Every row gives one point. To make a cloud, some directions were put in groups of two or more. Within a group, all points are equally far from the middle, so they leave a hole (a ring in 2 directions, a hollow ball in 3). The other directions are filled evenly. Then the cloud was stretched, turned, moved and blurred a little. How many holes are there, and how many directions does each take, smallest first?

Cloud, 20 rows:
+0.44 +0.56 +0.09

+0.15 -0.41 +0.55

+0.43 -1.06 +0.25

+0.85 -0.13 +0.36

-0.48 -0.24 +0.04

-0.48 -0.34 +0.14

-0.29 -0.23 +0.08

-0.08 +0.77 +0.08

-0.56 +0.58 +0.27

-0.06 +0.34 -0.63

+0.16 +0.04 -0.63

+0.47 +0.05 +0.59

+0.13 -0.29 +0.86

+0.01 +0.39 +0.21

+0.26 -0.16 +0.89

+0.70 +0.36 +0.28

+0.29 -0.35 +0.08

-0.10 -0.19 +0.32

-0.28 -0.11 +0.35

-0.15 -0.44 -0.09
Holes: 0

Cloud (28 x 4):
+0.88 -0.24 +0.28 -0.49

-0.10 -0.12 +0.93 -0.23

+0.27 -0.10 +0.10 +0.40

+0.79 -0.27 +0.74 +0.52

-0.15 +0.34 +0.09 -0.86

+0.33 +0.01 -0.33 +0.19

-0.49 -0.58 -0.29 -0.34

-0.32 -0.62 +0.69 -0.18

+0.12 -0.35 +0.63 -0.16

+0.89 -0.01 +0.06 -0.33

+0.76 -0.37 -0.07 +0.12

+0.24 +0.19 -0.34 -0.64

+0.31 -0.47 +0.32 -0.22

-0.39 -0.33 +0.64 -0.33

-0.05 -0.01 +0.18 -0.02

+0.21 -0.17 -0.13 -0.29

-0.25 +0.37 -0.07 -0.09

-0.02 -0.63 -0.20 -0.26

-0.39 +0.48 +0.60 -0.91

+0.76 -0.20 +0.41 +0.28

-0.68 -0.50 -0.14 +0.47

+0.71 -0.24 -0.39 -0.39

+0.34 -0.52 -0.15 +0.05

+0.02 -0.14 +0.25 -0.81

+0.42 +0.24 -0.07 -0.13

-0.17 -0.29 -0.09 +0.60

+0.73 +0.41 +0.34 -0.03

-0.32 +0.46 +0.46 +0.11
Holes: 0

Cloud, 47 rows:
+0.07 -0.47 +0.36 -0.56 +0.42 -0.14

+0.34 +0.53 +0.12 -0.80 +0.02 +0.47

+0.33 -0.10 -0.04 -0.09 +0.37 -0.54

-0.37 -0.27 +0.74 -0.38 -0.52 -0.22

+0.18 -0.28 +0.28 -0.34 +0.16 -0.86

+0.75 -0.18 +0.46 -0.08 -0.09 -0.23

-0.01 -0.08 -0.50 +0.42 -0.35 +0.20

+0.41 -0.22 -0.34 +0.16 -0.55 +0.14

-0.28 -0.21 +0.60 -0.35 -0.14 -0.79

-0.23 -0.20 +0.02 -0.17 +0.22 -0.20

+0.44 +0.17 -0.23 +0.21 -0.34 +0.62

-0.41 -0.80 +0.05 -0.05 -0.36 -0.77

+0.34 -0.03 +0.00 +0.36 -0.58 +0.54

-0.35 -0.40 -0.20 +0.30 -0.14 -0.55

+0.18 -0.64 +0.05 +0.29 -0.41 -0.51

+0.28 +0.35 +1.34 +0.01 +0.03 +0.11

-0.40 -0.69 +0.11 -0.13 -0.23 -0.75

+0.65 +0.48 +0.38 -0.77 -0.17 +0.63

+0.08 -0.50 +0.57 +0.04 -0.31 +0.14

-0.30 +0.37 +0.86 -0.13 -0.72 -0.27

+0.62 -0.04 -0.33 +0.04 -0.28 +0.80

+0.22 -0.32 +0.01 -0.25 +0.32 -0.64

+0.06 +0.45 +0.55 +0.27 +0.44 +0.22

-0.56 -0.83 +0.23 +0.09 -0.26 -0.42

+0.32 +0.53 +0.42 -0.93 +0.18 +0.53

+0.30 -0.45 +0.40 +0.49 +0.10 -0.71

+0.54 +0.32 +0.43 -0.22 -0.25 +0.80

-0.10 -0.14 -0.01 -0.22 +0.17 -0.46

+0.11 -0.60 -0.15 +0.14 +0.21 +0.33

-0.53 -0.12 +0.08 +0.57 -0.11 -0.45

+0.22 -0.06 +0.82 -0.55 +0.17 -0.79

+0.21 -0.46 -0.45 +0.27 -0.43 -0.26

+0.41 +0.33 +0.11 +0.66 -0.07 +0.35

-0.05 -0.29 +0.33 -0.56 -0.42 -0.62

-0.40 +0.39 +0.77 -0.13 -0.26 -0.57

-0.08 -0.25 +0.29 -0.45 +0.22 -0.62

+0.25 -0.21 +0.25 -0.66 +0.40 -0.65

+0.17 +0.17 +0.40 -0.59 +0.53 +0.39

+0.33 -0.08 -0.34 +0.20 -0.53 +0.77

+0.01 +0.62 +0.42 +0.33 -0.62 +0.16

+0.43 +0.16 -0.07 -0.23 -0.56 +0.20

+0.08 -0.06 +0.64 -0.11 -0.66 +0.19

+0.22 +0.07 +0.19 +0.13 +0.21 -0.78

+0.78 +0.15 +0.54 +0.22 -0.05 -0.44

-0.37 +0.10 +0.81 -0.13 +0.16 -0.44

+0.19 +0.02 +0.23 +0.14 -0.78 -0.17

+0.25 +0.39 +0.27 -0.66 +0.40 +0.64
Holes: 1 (4)
